Each row is a point. Each copy is the shape, with its points in the same order, stretched, turned, moved and blurred by noise. Some copies are also mirrored. Which?
(in the rows, 128 means zero)

Shape (8 x 2):
[[103  96]
 [214 135]
 [127  91]
 [151 218]
 [148  95]
 [109 158]
 [123  92]
 [120  95]]
Copy 1 (8 x 2):
[[ 99  95]
 [102 183]
 [ 88 109]
 [179 156]
 [ 76 137]
 [136 109]
 [ 88 111]
 [ 93  98]]
Copy 1 is: mirrored
Copy 2 (8 x 2):
[[163 139]
 [ 70 228]
 [153 148]
 [ 29 123]
 [136 173]
 [111 105]
 [161 151]
 [155 147]]
Copy 2 is: only turned
Copy 3 (8 x 2):
[[ 86  84]
 [ 99 237]
 [ 79 110]
 [224 197]
 [ 85 143]
 [153 135]
 [ 76 111]
 [ 73 122]]
Copy 3 is: mirrored

Shape (9 x 4):
[[121  56 222 169]
 [129 124  97  89]
 [112 142 131 121]
 [132 146 129 123]
 [140 178 123 214]
 [126 174 101  78]
 [154 182 120 103]
 [147  78 149  92]
 [114 156 132 143]]
Copy 1 (9 x 4):
[[ 32   7 163 130]
 [134 141 134  87]
 [115 118 126 128]
 [143 114 143 121]
 [174  57  94 132]
 [167 166 145 128]
 [191 124 158 123]
 [ 95  94 181  80]
 [137 104 113 138]]
Copy 1 is: only turned
Copy 2 (9 x 4):
[[156  92 183 184]
 [ 80 127 123 117]
 [132 131 130 105]
 [120 143 138 108]
 [180 198 118 108]
 [107 141 126  63]
 [115 163 139  76]
 [ 85 102 159 161]
 [150 147 126  97]]
Copy 2 is: mirrored

Shape (11 x 8):
[[143 109 109 128  85 138 126 116]
 [158 136 127 165 157 156 126 211]
 [ 96 128  64 114  86 106 155 112]
 [135 143 101 158 131 150 161 102]
 [102 153 131 160 122 143  94 118]
 [ 91 118  89 110 112 147 115 115]
 [193 132 140 105 137 113 115 122]
 [ 98 113  88  70  93 152  88 106]
 [151 136 121 152 143 129 118 104]
 [ 97 111 135 160 144 141 125 135]
 [ 95 140 145  93 105 156 106 111]]
Copy 1 (11 x 8):
[[149 131  92 101 132 135 151 138]
 [128  71 160  96 129  48 104 195]
 [114 122  46 142 153 127 157 139]
 [150 134 103 158 133  88 171 148]
 [102 130 165 119 140 119 159 124]
 [128 144 104 134 181 122 148 128]
 [172 105 124 118 100 118  68 104]
 [144 148 100 105 194 135 129  93]
 [151 120 137 145 124 123 131 124]
 [110 147 151 148 146 120 145 167]
 [116 170 138 105 154 109 130  96]]
Copy 1 is: mirrored
Copy 2 (11 x 8):
[[182 122 134  97 144 134 170 119]
 [ 59  84 141 138 172 142 213 134]
 [203 160  95 140 113 129 135 175]
 [113 157  97 113 117 121 165 112]
 [144 141 120 130 135 144 141  70]
 [176 181 134 112 149 143 133 138]
 [129  74 153  89 173  63 132 104]
 [220 183 178 100 161 125 137 122]
 [115 123 105 113 158 107 144  89]
 [103 145 103 107 145 168 139 126]
 [165 155 177  94 121 133 118  90]]
Copy 2 is: only turned
Copy 3 (11 x 8):
[[128  87 107 121 111 119 134 134]
 [ 68 182  80 151 114 105 116 172]
 [114  42 151 111 105  91 111 129]
 [ 98 104 135 115 120 123 162 149]
 [133 102 150 160 135 142 149 128]
 [129  88 142 130 117  97 135 105]
 [111 149  89  97 127 154 106 122]
 [151  88 138 127 102 106 130  76]
 [108 116 119 121 143 146 141 126]
 [121 119 124 141 154 104 140 146]
 [166 115 151 136 114 128 142 112]]
Copy 3 is: mirrored
Copy 4 (11 x 8):
[[147  78 132  99 102 135 140 130]
 [209 207 125 169  95 169 138 100]
 [180  72  77  58  99 127 149 145]
 [202 104  78 130 131 101 130  93]
 [152 140 114 118 146 123  70 117]
 [151 112 116  55 104 139 110 104]
 [133 145 159 133 145 109 194 147]
 [131 101 161   7  92 128 119 122]
 [160 127 116 138 158 116 140 116]
 [139 147  93 137 125 162  95  83]
 [109 135 142  66 112  97  88 122]]
Copy 4 is: only turned

Shape (13 x 9):
[[123 119  75 120 131 148 101  78  69]
 [131  81 126  64 103 166 167 156 101]
 [122 106 141 128 110 129  80 120 110]
 [111 124 139 135 139 177 113 160 181]
 [137 112  63 182 152 146 182 169  87]
 [ 87 113 101  82 114 139  94 156 179]
 [ 67 142 155 167 143 110 174 131  96]
 [132 148  77  67 143 153  74 176 104]
 [130 169 125 120 153 154 166 117 155]
 [147 131 140 116 191  72  73 122 178]
 [145 174 129 164 106 120  67 111 121]
 [ 77 159  60  76 159  68 150 157 167]
 [106  97 156 157 135 104 153  64  83]]
Copy 1 (13 x 9):
[[163 132 146 189 166 188 103 145  56]
 [ 93 175 138 195  92 152 223 163 162]
 [109 146 123 152 134 145 106 123 123]
 [114 110 146 130 159  92 177  76 145]
 [122 101 159 193 152  94 176 177  39]
 [105 143  68 150 135 153 158  67 159]
 [ 86  42 125 151 128 147 137 163 138]
 [ 69 149 119 121 147 189 160 124  91]
 [139  77 170  95 125 144 176 121 104]
 [146 103  65  33 157 122  99 135 124]
 [116 118 153 117 129 145  66  95  46]
 [111  74   7  97 121 195 159 135 127]
 [166  93 140 162 127 149  92 191 130]]
Copy 1 is: only turned
Copy 2 (13 x 9):
[[ 64 149 171 182 148  80 121  77  89]
 [139 110 131 111  99  75 123 167 103]
 [ 97 161 148 118 113 112 133  92 112]
 [189 182 128 142  78 137 138 155 167]
 [150 124 191 167 101 115  65 166 131]
 [151 181 135 115 124 106 162 160 172]
 [117 107 106 113 107 168  71 188 136]
 [117 170 145 148 154  39 129  83 164]
 [175 118 122 165 100 143 133 148 142]
 [158 176 133 110 174 134 140  77 131]
 [ 97 152 158 154 109 132 147  45 142]
 [156 137 130 119 187 127 127 193 195]
 [ 87 104 139 124 122 152 102 134  63]]
Copy 2 is: mirrored

Shape (18 x 12):
[[167 122 105 154 151 146 109 154 132 141 152 117]
 [157 147 119 114 129 135 145 131 103 137 103 115]
 [171 135 119 131  80 160 106 147  67 161 125 172]
 [171 145 163 150 162 126 148 107 130 143 117 164]
 [167 144 126 156 167 103 248 142 124 125 134 151]
 [131 152 108 134 126 143  90 101 111 128 128 123]
 [106 108  98 134 132 148 114 137 125 135 103 129]
 [ 81  52  95 138 104 100 102 150 130 219 123 140]
 [169 126 105 124 141 155  83 134 112 206 114 109]
 [121 131 128 142  99 151  95  17 106 136 114 128]
 [168 120 108 146 159 152  87 129 133 139 105 111]
 [169 133 109  79 157 153  91 150  46 173 141 122]
 [128 142 181 124 133  86  90 114 102 129 122 134]
 [168 142 173  33 149 145 102 150 138 157 156 120]
 [ 73 143 122 156 108 123  96 135 106 163 118 117]
 [174 133 166 131 111 140  96 116 114 126 117 147]
 [ 80 140 115 141 156 156 102 124  84 151 114 124]
 [167 153 105 144 130 116 117 130 137 128 114 175]]
Copy 1 (18 x 12):
[[122 115  95 140 137 181 145  83 110 143  90 119]
 [134 126 153 157 130 126 125 106 131  99  93 132]
 [184 110 109 171 145 142 135  63  80 118  76 181]
 [116 156 110 177 124 130 151 108 159 128 185 142]
 [117 152 101 200 150  64 134 127 242 120 127  90]
 [119 116 109 144 107 147 124 106  86  97 123 147]
 [125  90 141 112 140 139 155 124 125 112 111 145]
 [123  70 124 100 172 115 154 155  99 211  89 140]
 [131 108 158 151 145 183 148  83  56 150  87 133]
 [126 101 142 134  76 137  90 125  82 105 196 171]
 [105 102 145 144 134 203 151  90 112 119 118 139]
 [149 110 148 160 110 150 174  17  48 104  61 153]
 [113 164 117 142  73 124 156 124 116 120 142 171]
 [124 193 136  93 111 164 131  38  73 175 107 113]
 [145 118 102 129 109  98 156 163  82 104 112 141]
 [141 149 118 139 107 171 126  87 109 130 135 172]
 [134 103 122 141  97 113 184 113  84  69 138 139]
 [ 98 143  87 174 166 140 123 108 142 124 120 165]]
Copy 1 is: mirrored
Copy 2 (18 x 12):
[[141 139 117 122 117 147  85  71 153  87 172 130]
 [145 133 143 166 126 132 105 120 115 133 117 109]
 [193  85 100 133 107 171  45 125 145 136 105 142]
 [160  85 152 152 159 156 129  64  69 129 152 142]
 [123  62 135 249 135 136 192  78 100 111 153 119]
 [144 154 148  85 102 153 111  93 137 123 121 132]
 [ 95 152 108 104 138 133  95 100 138 136 116 150]
 [ 77 105  21  63 161 119  89  63 106  94  68 116]
 [150 159 130 111 143 153  30  54 124  99 116  83]
 [148 104 184  24 148 179 135  98 142 152  67 119]
 [151 162 151 111 153 131  67  76 141 103 148 139]
 [204 185  96 148 117 202  63  96 123 126 111  85]
 [171 134 125  85 127 131 133 124  44 106 127 156]
 [181 157 100 122 120 156  60 115  52 173 211  53]
 [ 81 144 120  85  86 141 112 112 102  89  95 148]
 [186  99 144  91 144 152  75 125  97 138 149 149]
 [ 92 182 132 109 113 193 112 101 113 114 107 148]
 [167  95 120 139 114 114 100  59 121 142 135 166]]
Copy 2 is: only turned

Shape (15 x 12):
[[122  81  93 137 109 148 136 118 110 142 132 127]
 [108 115 125 137 165  94 166 119 115  71 142  87]
 [ 54 146 152  93 114 178  84  97 194 100 105 133]
 [ 91 143 118 115 124 178 176 142 154 131  88 168]
 [153  94 108 121 181 106 136 134 122 129 135 113]
 [122 163 136  92  99 146 152 145 142 147 157 138]
 [118 133 136 136 107 173 117 159 190 128  80  86]
 [ 95 131  65 186 166 134 112 107 169  82 168 130]
 [151 137  64 188 166 117  69 105  84  75 140 132]
 [ 79 138 106 129 109 139 117 155 132 171 104 112]
 [138 105  56 147 144  94 134  89 153  35 145 116]
 [114  91  96 123 144 113 134 180 133  82 142 138]
 [ 96 149 108  75 117 133 145 142 163 171  93 138]
 [138  94 151 152 141  59 142 114 146 101 133 137]
 [105 117 133 100 130 181 130 133 172 161 109 127]]
Copy 1 (15 x 12):
[[133 175  94 189  74 114  88 159 121 142 126 138]
 [155 107 138 143 143 163 122 138 178  85 181 115]
 [163 145 132 103 166  68 221 193 121 174 157 156]
 [157 146 108 131 174  60  78 161 120 115  88 174]
 [123 157 156 129 102 135 100 130 128 103 184 117]
 [107 146 175 147 152 105 128 121 119 127 100 155]
 [172 142 127  92 188 112 147 145  79 180  83  82]
 [142 114  68 168 147  75 108  95 122 120 195 104]
 [133 116  59 130  22 109 135  85 165 114 198  83]
 [176 182 136 153 140  73 106 161 147 162  89 123]
 [ 89  90  78 146 112 131 116 119 150  99 207  83]
 [120 147 124 127 144 121  72 131 188 123 184 152]
 [135 177 180 118 160  61 101 167 124 133  92 141]
 [128  67 169 131 131 145 107 130 131 130 170 140]
 [157 192 147 135 155  84 129 169  81 151 116 149]]
Copy 1 is: mirrored
Copy 2 (15 x 12):
[[125 106 174 163 128 111  96 120 106 129  98 124]
 [169 125 131  93 102 159  93 113 201 149 136  99]
 [127 195 163 144 139 156 203 134 101   7 131  73]
 [135 179 127 136 120 108 137  92 123  69  60  89]
 [119 106 150 136 130 145 111 127 176 186  88 127]
 [117 136  97 135 142 165 122 130  94 106 120  91]
 [146 181 145  92 187  92 194 156 110 108 109 101]
 [128 106 162 162 176  84 116  52 196  89 184  76]
 [ 97  93 160 201 138 107 117  80 194 136 206 155]
 [ 99 138 126 115 115  92 144 143 136 104 124  75]
 [112 117 183 132 177 109  79  65 215 104 156 145]
 [133  97 129 102 144 121 119 133 226 107 119 126]
 [ 79 162 137 122 112 118 133 132 135  84  72  95]
 [125  95 164  79 135 118 120  90 167 141 111 134]
 [129 167 152 148 146 132 165 139  96 101  65  86]]
Copy 2 is: mirrored
Copy 3 (15 x 12):
[[162 146 136 122 166 140 138 132 128  97 108 103]
 [168  67 131 114 132 116 119 151 114 183 108 128]
 [144 102  77 155  94 118 152 156  72 110 176  59]
 [182 126 124 166 123 152 152  95  87 116 144 120]
 [118 124 145 116 163 135 102 114 166 144 108 105]
 [ 92 117  69 110 149 141 135 143 103 114 150 155]
 [112 123 147 180 117 116 139 139 107  99 156 112]
 [199 125 117 137 143 125  82 171 135 168 152 113]
 [182 114 106 108  99 148  98 180 176 148  85 111]
 [122 116  95 139 135 129 107 135 107  45 122 139]
 [189 138 146 127 146 144 114 183 108 233  96  91]
 [156 137 115 146 166 100 126 131 120 145  92 122]
 [103 143 107 145 151 165 111 108  96  87 131 121]
 [123 136 154  66 112  95 107 138 114 220 125 125]
 [127 130 121 159 151 142 138 105 112  89 165  89]]
Copy 3 is: mirrored
Copy 4 (15 x 12):
[[137 126 121 111 107 126 150 144 109 129 141 161]
 [155 159  96 102 142  79  90 121 125 112 126 194]
 [134  97 165 191 131  96 140 118  94 126  77 187]
 [107 140 146 142 134 113 118 147  53 105  90 144]
 [112 156  65 101 126 102 130 123 144 122 130 159]
 [110 150 166 132 143 110 122 110 105 123 147 130]
 [157 125 151  96 167 135 146 107  69  81  54 127]
 [ 95  71  98  94 111 105 102  99  71 106 150 182]
 [133  40  58 137 128  68 130 146 135 173 159 144]
 [140 126 153 104 145 138 126 137  90 143  68 128]
 [108  95 102  89 135  58 122 118 123  94 201 217]
 [123 121 108 118 161 141 112 154 113 111 131 168]
 [ 89 155 155 111 151 112 148 129 102 132  94 144]
 [129 131 102 132  89  92 116 124 197  83 107 175]
 [124 152 142 131 123 131 155 111  82 103  84 141]]
Copy 4 is: mirrored
